Each row of a before or after table is a point. The points were changed in one or more steps. Then noise was added and the rows were shuffled. The steps act on columns, c1 being the first. What was done? A step turns or swaps two columns, mirrors them in a line or flattens them onto one, adds a multiple of one to another, or multiplies or shifts one. Angles are multiples of 10 degrees, from the lower column toward the higher: turns from -170 to 170, lines from 10 to 170 but not 90. Use the fewest steps. Two steps may share a column if one is a turn and the other turns, adds or multiplies; they go together, in the order done. Otherwise the lowest column goes first.
In the rows, zero is written as 128.

Before:
[[110 102]
 [117 127]
 [104 116]
 [148 137]
 [131 168]
 [ 98 113]
 [111 139]
 [141 153]]
After:
[[117 125]
 [ 99  82]
 [103  91]
 [147 155]
 [109  50]
 [111 162]
 [142 203]
 [131 248]]
Steps: multiply c2 by 3

Before:
[[155 149 104 125 144 132]
 [182  94 113 156  74 143]
 [ 69 185 124 171 130 132]
 [111 109 172 140 104 102]
 [ 85 190 116 143 133 144]
 [ 63 119 150 121  71 141]
 [117  63 130 123 116 154]
 [ 99  51 178  64 146  74]
 [187 141  87 153 116 155]
 [151 105 172 154  60 205]
 [116  28 128 128 121 159]
 [116 161 118 181 136 164]]
After (12 x 6):
[[ 97  28 129 128 121 114]
 [112 190 117 145 130  84]
 [123 186 125 172 129  69]
 [ 92 161 118 180 137 118]
 [103  63 129 121 116 116]
 [100 141  89 151 116 186]
 [114 120 151 121  71  62]
 [124 149 104 124 145 155]
 [154 111 173 138 102 110]
 [181  52 178  65 145 101]
 [116  93 112 155  73 182]
 [ 50 105 172 152  60 153]]
Steps: turn c1 and c6 by 90 degrees

Before:
[[119  95 132 155 177 153 171 168 133 175 143 150]
 [123 114 140 118 173 144 130  94 126 142 190 121]
 [106  75  80 145 117 137 144 109 127 152 159 131]
 [138 115  92 109 158  92 193 154  73 133 165  93]
 [ 96 221 147 186  86 103 103  81 187 123 126  77]
 [175  79 115 129 166 125 138 149  50 139 115 147]
 [145 121  80  95 168 115 145 133  88 205 137 130]
 [ 86 172 120 164 120 199 128  87 154 139 135  53]
 [145 139  66 106 201  82 142 134 144  79  57 159]
 [ 37 177 161 176 128 121 133  51 152 138  96  80]
 [108 160 123 227 158 153 155  49 150 161 147  99]
 [113 145  85 129 166 129 155 148  55 136 157 177]]
After:
[[105  79 114 169 185 127 138 150  49 139 114 148]
 [224 161 124 162 178 155 154  50 149 160 147  99]
 [100 139  65 131 220  82 144 136 144  78  57 160]
 [154  75  78 116 133 137 143 109 126 153 158 131]
 [155  93 131 134 196 151 171 168 134 175 142 153]
 [178 173 119 109 139 199 128  88 155 138 134  49]
 [138 146  86 116 185 128 156 147  53 135 157 177]
 [122 115 139 118 191 143 130  95 126 142 189 122]
 [215 176 161  73 147 122 134  49 151 137  97  80]
 [107 115  93 126 178  92 191 154  74 134 164  93]
 [ 91 122  82 128 188 117 146 132  87 205 137 133]
 [195 220 146 131 106 103 105  79 187 122 128  77]]
Steps: mirror c1 and c4 in the line at 60 degrees; shift c5 by 20

Before, 14 rows:
[[122 160  79 164 185 139 126 165 180 162  41 142  73 161 114 141 187 108
  122 163 113 143 153 203]
 [121 104 120 105 140 164 194 148  91 175 150  88 167  61  96 153 113 167
  111 118 105  71 137 131]
 [ 58 111 116 100 139 101 128 140  40 114  41 101  62  78 109 159 107 154
  139 158 142 138 102 116]
 [148 109 161  95 149 163 166 131 100 136 121  36 142  97 126 155  86  99
  118 158  64 105 138 141]
 [146 144 111  80 163 166 206 135 123 105 113  81 134 146 128 198 123 150
  158 158  77  77 166  94]
 [168 177  77 128 160 175 123 183 128 177 134 148  88 222 122 155 118 124
  107 191  99 126 165 193]
 [ 73 114 121  95 107 137  95  96  98 123  13 138  63 143  84  94 103 148
  174 102 155 193 117  93]
 [ 71  77 118 162 127 126 105  84  88  79  95 166  68 137  87 108 116 162
  207 145 125 179 117 147]
 [146 143  99 140 167 152 161 211 174 124 125 162  74 205 142 160 158  72
   71 146 119 119 133 156]
 [ 62 128 126  92 103 128  92  91 122  75  50 109  42 122 142  74 115 193
  173 152 153 125  92 120]
 [ 91 101 120  46 135  78 148 121  96 110  79  97 109 100  87 107 125 150
  149 163 172 172 123 151]
 [ 65 145  54 153  74 199  79 107 110  87 136 133 133 160  71 151 166 141
  172 136  66 194  88 162]
 [114  88 145  77 130 196 150 172 129 125  98  97 155 144 124 189 121 132
  114 184  96  62 191 141]
 [165 164 174 118 148 191 182 154 124 157 127 145 145 164 138 205 175 127
  105 178  93 103 124 161]]
After (14 x 24):
[[124 155  78 163 181 140 124 165 177 164  42 144  75 157 109 145 187 111
  155 164 114 141 154 201]
 [143 109 158  96 144 153 141 129  99 133 124  39 144  96 127 155  87  99
  149 160  66 110 129 141]
 [ 73 113 118  93 102 136 113  91  96 126  18 138  57 143  87  98 103 150
  207  95 153 191 115  96]
 [ 54 109 118  95 145 110 131 141  42 108  44 100  67  79 111 159 108 156
  178 159 145 137 106 115]
 [116 102 121 107 141 155 158 149  91 180 154  88 170  60  95 159 105 164
  135 114 103  70 138 136]
 [ 91 100 120  55 138  90 140 118  94 108  79  95 113 103  90 112 127 146
  178 166 172 176 123 150]
 [150 147 111  80 164 152 157 136 117 107 116  80 135 149 127 195 121 150
  189 159  75  75 165  94]
 [109  89 147  79 128 171 134 173 133 120  95  94 150 139 118 187 117 137
  142 184 101  61 192 137]
 [ 60 123 127  91 104 127 114  90 127  73  53 106  43 121 143  75 116 197
  203 151 156 129  89 123]
 [ 71 141  55 153  70 179 109 106 111  85 136 131 133 161  69 149 165 139
  199 135  66 195  86 155]
 [165 163 172 116 150 175 149 150 122 156 128 143 147 165 139 205 176 125
  130 177  90 103 123 160]
 [149 144  98 141 163 148 145 212 173 127 124 159  75 208 143 154 157  73
   99 145 121 117 135 154]
 [169 176  76 129 164 164 124 176 127 174 135 149  87 222 117 155 118 124
  135 187  97 128 166 191]
 [ 65  75 119 163 130 126 116  86  87  82  92 160  65 132  83 109 117 161
  238 147 127 186 112 149]]
Steps: multiply c6 by 0.7; multiply c7 by 0.4; shift c19 by 30
